Each wall is flat, endless, passes through zero and stands at right angles to its row. A trip goes straight from one point to another. Which walls does it cross, in order?

Walls:
(1): [24 30]
(2): [-4 45]
Trips:
[-6 20] to [ 2 31] -> none
[-1 29] to [-22 -23] -> 1, 2
[83 29] to [-16   0] -> 1
[-50  30] to [-32  32] -> 1
[ -4 -56] to [35 -8] -> 1
[-20 -73] to [95 43] -> 1, 2
[39 26] to [-9  5] -> 1

Walls:
(1): [-41   9  38 -38 -65 -10]
(2): [  0  18 -16  43  32  69]
(3): [-27  28 -79 -10 -45  -5]
(4): [ 72   3 -48  22  83 -29]
Trips:
[-33  58   5  39   2  28] to [ 15   4 -31  -9  16  21] -> 1, 4
[-48  21 -35  43 -46   4] to [  9 -28  -9  -2  57  21] -> 1, 4, 3
[ 57 -59  -4  15  29  42] to [-21  42   9  40 -15 -46] -> 2, 3, 1, 4
[  2  12 -61  21 -21 -11] to [-28  23  -8  76 -36 -28] -> 4, 1
[ 21 -23  15 -11  -2 -11] to [  3 -26 -13  42 -60 -45] -> 4, 3
[-31  95 -30  45  53   3] to [-14 -65  43 -43  36 -15] -> 3, 2, 1, 4
[11 47 63 20 -4  3] to [-56 -22 -65  29  73 -11] -> 1, 4, 3

Walls:
(1): [ 59 -22 -61  16  31  22  33  22 -78 -43 -27  12]
(2): [-36  -9 -15  13  18  30  75  21  38  -1 -13  11]
(3): [ 40  13 -10  27  -1  39  95  42  22 -38   4  18]
(4): [-16 -11 -12 -10  15  16  18 -16  -2 -28  40 -22]
Trips:
[ 20 -13  40 -27  19  50  -4  -6 -13  10  11   4] to [ 70  -1 -18  -8   2 -32   1 -19  12 -44  -3 -11] -> none
[ 32 -12 -22  -3 -26   6  30  16  15  -5  18 -17] to [ 93  70 -11  14 -28 -27 -24 -19  36 -21   5   4] -> 2, 4
[-31 -18 -28  16 -11  10 -15  -2  -7 -19 -30  45] to [-15  -4  -3   0  15  30  -7  55  28 -49 -21  -9] -> 3, 4
[ -5  23 -41  24 -38 -24  39   9 -14  53 -57 -18] to [ -9  33 -26  27  19  32 -10 -29  20  32  25 -11] -> 1, 3, 4
[ -4  24 -25  21  21 -31 -30  -6   9 -66 -29 -93] to [-24  51  -9   9 -22 -13  45  44   7  34  -1  17] -> 3, 2, 1, 4
[-33 -19 -25  -1  16  36 -21  14 -31 -71  18   8] to [-57  -9 -22 -12   0  27 -52   2 -24 -39  11  38] -> 3, 2
[ 23  17  28  25 -51 -33   1 -16  38  17  14 -19] to [-22 -24  23 -48  -1 -17   4 -25 -22   9  27  34] -> 4
[ 21 -23 -23  56 -43  38  53 -37  -4  -6 -23 -28] to [ 39 -17 -21  21  28  15  11 -25  -3 -34 -14  33] -> none
[ 29  10 -21  10  20  -7 -74 -26  -1  -4  -6  29] to [ 29  26   9  -8  40  30  23  24 -12  15 -31 -44] -> 3, 2
[-27  37  57   9  -9  15   3  25 -48 -44 -27  -3] to [-91 -43  14  12  -5  40  25 -24  -8   6 -29  39] -> 2, 1, 4, 3

Walls:
(1): [ 15 -13 -17 -13  35 -37   7  50 -19 -10 -15 -88  11   9  26  31  95 -33
 -26   6 -23  26 -10 -19]
(2): [ -9 -28  -1 -48  52   3  -1  -9 -36  -3   6  21 -27 -10 -33 -37  -3 -15
  12 -38  22 -21 -61  15]
(3): [-40 -49   5  12 -17  34  41 -77   0 -40  32 -13  65  17 -35   3  27 -59
  10  37   2 -44 -12  -3]
Trips:
[ 29 -21 -14  44   4  -4 -32  -7 -27 -11   6  -1  92   1  24   5 -10  19
 -17 -37  24  -1 -42  30] to [ 27   7 -32   5 -23  -9 -89 -18  15 -34  17 -17  28  -1 -45 -19  -3 -25
  32 -49 -23  -6 -15 -34] -> 1
[ -6 -13  -9 -21  15   4  45  -4 -48 -24  38 -10  14 -14  11 -51   0  44
  15 -52 -66  61  -8  24] to [  9  24  -6  67  -3  52   6   3 -14 -29  43  18   1 -27 -54   9  53 -26
  20 -25  -9  11 -22  25] -> 3, 1
[ 53  -9  26 -37 -10 -36  11  33  20  -6  20  29 -13 -50 -17 -14 -46 -10
  20 -23  14 -11   6   7] to [ 24  -4  38   6 -10  40  17 -14  53  16  24  16  -3  13  43   1  65  -2
 -10  -9 -37   7 -18  10] -> 2, 1, 3
[-14 -38 -22  23  83 -15  11 -48   2  29  -9 -26  19  -4   2 -53  10 -27
   2  23 -13  14 -24  -8] to [-17   9  32  53 -25 -22  28 -18   2  -5  11 -20 -41   8 -35  42  19  26
 -67 -25 -17  10   8  40] -> 2, 3
[ 29 -20   2 -36  14  11  -1   2  18   6 -36  -8 -23  10  -6  36  10 -74
  66  -9 -18  32  -6 -19] to [  4 -41  22  15   7 -27  10   5   4  36  45   4 -35  -8 -23  40  -5  46
   3  18   7 -15  65 -46] -> 3, 2, 1
[-28  -7  -4   3   4   8   0  13 -33   6 -12 -10  -4   1   4  36  -7  -8
   4 -34 -27 -16  -7 -27] to [ 32 -18 -17  20  -5 -44 -71 -15  36   8 -44 -31   0 -25 -21 -47  19  21
  21  -8  26  38  17 -32] -> 2
[ 58   2  -8   2  55 -49  37 -19  -7  12 -13  24 -34  26  16  28 -31  23
  -6 -14  19  13 -14 -47] to [-22   6 -27   8  23  -9 -35   0  17 -19 -39 -14  -7   4 -13   3  -2 -42
  -5 -18  23  61   2  52] -> none
[-11  13 -26  51  29 -41  15 -35   1  -6  34  18  13   8  50   8   1 -12
  31  30 -11 -21  32  -2] to [  0   2  15 -24  18   2  20 -36  24  -7  21  53   2 -31  18 -13  13  36
  32  24 -34  24 -74 -77] -> 2

Walls:
(1): [-38  -7  37   1  38   5 -29  30  12   6  -1  26 -26 -23 -64  34  53   4
  55 -37 -36 -20  39  60  27 -21 -13   6  13  27  -7  12 -30  26  78  33
   9 -13   4  40  42 -21 -49  25  -7  -6  -4  -9]
(2): [ 10 -27   3  21  17 -29  -8 -32  60 -34   0  40  48   8 -22   1 -35 -32
  14  -3  94 -30  35 -17  -2 -17  51 -23  18  34 -25 -31  19 -15 -25  24
  38 -31  34   7 -13  -1 -33  13   5 -59 -66 -27]
(3): [  7   1 -20  49  -7  -5  18 -41  51 -18 -52  33  36  34  26  33 -66  26
   1  -3 -51  25 -15  21  -5   7   5  14  10  17   1  -3 -59  44  -3  54
  -8 -48 -20 -11 -25   6 -12  -1  24 -23  -6 -11]
(4): [-29 -12  14 -18 -32   8   3  -1  29  -9  -3   3 -51  46  -1 -62   4 -56
  23  13 -17  46 -17 -14  24  33   6  29   2  33  13   4  22 -52 -29 -28
  17  -5 -43 -15 -17 -40   1 -16  44   8  20  19]
Trips:
[-29  -9   0 -18  45  29  45  -7  -1 -46  24  60  66 -12  38   2  41 -37
 -14 -42  -2  35   8  21  25   3 -14   1 -54 -12  22 -37  17   1 -35   9
 -16  -9  11  -9   1  14  71  20  11 -12  12  29] to [-17  22   0  10  22 -92  -4   9 -95 -21  -4 -11 -29  22 -23   8 -22 -25
  12  54 -26 -13 -28  23  10  29 -36  37   7  22  27 -37  45  13 -26  16
  -9 -23   8  14   6   6  20  50  12  21 -19   9] -> 2, 3
[ 20 -11 -28   5 -15 -19  18   3 -41  -1  42  -4  18 -23 -37  51 -12  31
   2  49  43  -4   8  -1 -32  12  20  16  26 -15   3   4  30  -1  58  11
   6  27 -25  -4  -5  12 -40 -10 -20  24 -52  13] to [ 29   5  -8  -3   5  -8   3 -29 -34   0 -32  -3  38  28  62  33 -12  23
 -47  15   4  17 -27  18 -31 -23  24   4 -16  -5  26  -8 -12 -32  18  -9
   9 -37  10   8  29  -4  10  -2  17   5 -36  24] -> 1, 3
[ 17  -7  25 -51  48  -6  -4  20  -5   5  -3  22  59 -11   6  30  15  -9
 -13  58  46  36  10  15  11 -51 -13  21  14  19   6 -22   4  26 -41 -24
   0   4   5   8 -16  -6  24   9 -33 -30   6  40] to [ 11   8  -2  -1   6  19   5  -1   1  -5 -48 -23  -6 -39 -19 -43  20 -14
 -22  -4  -4   3  38 -13  20   4   1 -20  44  18  26  32 -10  38 -16  19
  -7  -7  28  -4 -17 -16 -40 -12  54  -7   4 -23] -> 1, 3, 4
[ -8 -21  -4 -19   2  14  -7  -1  -6  21 -48 -30  19  -2 -12  -1 -27  40
  32  -8  -8 -31 -48  11  49   3  27 -45   5 -24 -23 -53  51  15 -34 -25
 -22   6  20  45  24  16  -1  29   1  -5 -30 -30] to [-50  -9  66   7  50  16  25   4 -15  30  20 -36  37  41  17 -49  21  27
 -58 -26 -58  16 -27 -17 -18 -26 -10  27  42  -3  58  22  34  53  38  -4
  33  58  23 -20  49 -81 -18  -7 -42  33 -18 -34] -> 1, 2
[ 85  13  29  30  19  -2   9  47  21 -27  27  25 -82   4  77  25  -4 -20
 -24  47 -23  -3 -27 -33  -1  20  12  -6 -11 -39   4 -20 -29  45 -17 -28
  -4   2  20  -3  -6 -46 -50 -37  51  46  17 -22] to [ 29 -19  21 -13 -27  67   3   1  11 -34 -18  -7   6   6   1  24 -17  64
  30 -15  24   6  49   9 -53  11  19   1  -3 -12  21  36 -11  31 -26   1
  37   5 -12  26  13 -20  51 -36 -36   0 -47  -7] -> 4, 2
[ 19  -7 -15  58   6  15  38 -21  46  -8  77  32  -9  44  44  18  54 -30
   9   3   1  29  22 -20 -15  21 -53 -51  22 -13  31  17 -11  -7   6 -16
 -17 -39  -3   4 -28   0 -17  -4 -27   4  71  24] to [-39  26  33  34  19  -2  -9 -41 -29  15 -12  11  22 -24  18  -4 -47 -33
   6   0  48  13  26   0  -6 -29  16  46   6 -83  -6  35  21 -41   8 -14
 -11   8 -22 -20  26 -34 -15  -8 -49 -32 -27 -30] -> 2, 3, 4
[ 61 -47  12  -2   1  26  21  27 -17 -17  -1 -19   6  29  29  -2  29  18
  49 -27  -4 -19   3   6  20  15 -29  14 -81 -12  40 -15 -33 -67 -12  -4
 -43  16   2   4  18 -75   8  20 -24  42  10   3] to [-35  -2  31   2 -21 -17 -46 -10 -31  29  32  -1  12 -37 -16 -28   5 -32
  43 -74 -18  -2  -9 -48 -49  63  25  -6 -23 -33  26 -29   6   1  19  26
  16 -53   5   2 -26   5  16 -52 -18 -35 -14 -16] -> 2
[ 10   9   1   5 -54  37  14  -7 -30 -33  23  -8 -24 -17 -79  21   7 -31
 -32  -7   9  32  20  13  18  -8 -12  -5 -12  14 -15  22 -17  27 -19   9
 -19 -31 -41 -47   7  -2 -12  18 -26  45  24 -63] to [-17  17 -29 -29 -10   0  17  -7  24   7  12 -35   4  53  17 -19 -14  10
  13  33  -4  10  -1  32   7  23  -5  43 -31  26   0  61 -15   7 -35  -1
 -18  50  -9  -2 -10 -12 -37 -17  60   6 -36 -41] -> 3, 1
[-37   9   2  -2   5  15   5  -9 -25  -1 -32  10 -57  -5 -31 -46   2  26
  11  -5  -9 -13  13 -58  17 -19   8 -19 -14 -22  25  37  11  20  23   3
  -2  15 -12 -28  45 -33  -7 -16 -25  -7  -3  58] to [-10 -49   1  56  30 -40 -44  10 -20 -13 -56  10   3   1 -22  42  -4 -12
  20  22  27  -2 -16 -10 -67  66  -4 -10  38   7 -12 -24 -15 -32  28 -38
  -6 -11 -30  55  14   5   8  12  22  29 -30 -30] -> 2, 4, 3

Walls:
(1): [-24  -8 -15  19  -4  29  23 -32 -18  26   7 -52 -11  -9 -48  29 -65  13
  14  18 -38   4   0 -19  41   4 -53 -24 -18  -9  -7 -19 -13  13  48  -3
   7   2 -53   6 -33  62 -24  -5  32  20  27   9]
(2): [ 27 -42  71 -36  31 -47  28 -13  76  14  -9 -26 -10  14 -18  67  26   6
  -5  19 -43 -43  36  25  17 -29   4 -25 -53  10   4  11 -24 -11  15  43
  -8 -20 -66   2  22  -5  -5   8 -19  18 -24  29]
(3): [-23   6   0  20 -20 -30   2   0  -5 -25  13 -43   3 -17  -5  28   2   5
  50  34 -14 -32 -18  31  24 -32 -18 -21 -33  20  19  12   5   8  33 -74
  -2 -43  29 -24  10  48  16  -1  -9   2  10 -10]
(4): [ 63 -31  -7  22   2 -13 -38  14 -52  12 -12  -4 -33  21  26 -19  28 -55
 -49  31  15  12 -38  -9 -46   3  10  25  -7  -3  -9   4 -58 -35 -32 -11
  48  -4   3   8  57  36 -12   0 -21 -16  -5 -38]
(5): [-10  17 -35  -7  -7 -19  17 -41 -69  -3  44 -18 -45 -26  17 -55 -17 -21
  15 -23  -4  27 -11  22 -23   7  88  11  18   4 -37 -11  10  30  13 -95
 -23  11 -41  63  19  42   9  53 -15 -50  39  17]
(6): [ -8 -38   4 -30  -4  11  -6   9  44  22  12 -11 -41 -28 -11 -10  47   5
  61   5 -26   6   0 -12  33  28  -6  27  23 -39  16  15   5  30 -42 -14
 -11 -27 -45  11 -54 -24  -8   7 -32 -12  60 -23]
(7): [  0  -5   1  11 -22   0 -11  -2   6  49  14 -10  30  29  68  36 -10 -49
   0 -38  16  28 -30  13  25  -6  25   1 -38 -31 -44 -21   9   6   5   9
 -17  65 -25  37 -10  21  43  38  10   7 -56 -31]
(8): [-20 -17   1  38 -70  22 -46 -21 -43 -35 -81  12  20  29  43  12  16  44
 -12  13  34  25   2 -59  26 -17  42 -43 -17  -4 -35 -17  -6  23 -23   3
   4  -4 -50 -15 -46   9   1  50 -17 -39  12  43]
Trips:
[ 58   3  29  27  16 -25 -28   1   0  -9 -25  53  64  82  35  43  15  16
   4 -28 -47 -11   1  -9  -6   6 -10  50 -24  24  25 -14 -13 -28   2 -28
 -26  82 -53   4  15  29 -12   5 -51  18 -32 -15] to [  0 -10 -21  35 -20   7  22  21 -61  37 -37 -53  24  35 -41 -13  29  66
   5 -73  21  36 -39 -26 -56  21 -49  29 -56  22   3 -12  -9  49 -21 -18
 -24  -3  19 -22  47 -45 -12 -57  -8   8  -4  25] -> 2, 7
[ -7  51  39   7  26  -5 -13  -5  19  28 -35  19  -3  17  -1 -25 -18 -24
 -48 -29 -27  50  21   3 -42  10  31  57 -27 -47  12 -33  89  27  -4 -43
 -27 -11  22  22  18  42  61  -5   2   7 -14 -22] to [-25  25 -26  12  -7  55 -28  -9  16 -32 -21  -8  14  53   4  15   0 -11
  23 -53 -49  19  16 -51 -18  17  54 -15  42 -33 -43  18   8 -16  20 -17
  38   1 -49  50   4  30  10 -11 -12  69  -6  11] -> 4, 8, 1, 6
[ -4 -24  13 -13 -53  27 -13  23 -19 -41 -13 -14   5 -10  16 -35  -2 -10
  34  33  -2 -25  45   2  42   3  21 -21   0  69  -5   0  13  23  20  25
  21  -9   3  19  22  23 -29  34 -36  66  -1 -69] to [-17 -18 -22  34  -4  11 -22 -41 -30 -59 -28  -2  61 -23   5 -42  15  17
  50  12  -4   7  -7   1 -15  11 -30 -14 -39  15 -73   1   8   3 -52  30
  -5 -14 -59 -10 -23 -22 -33 -11  25  15  31  -1] -> 2, 4, 3
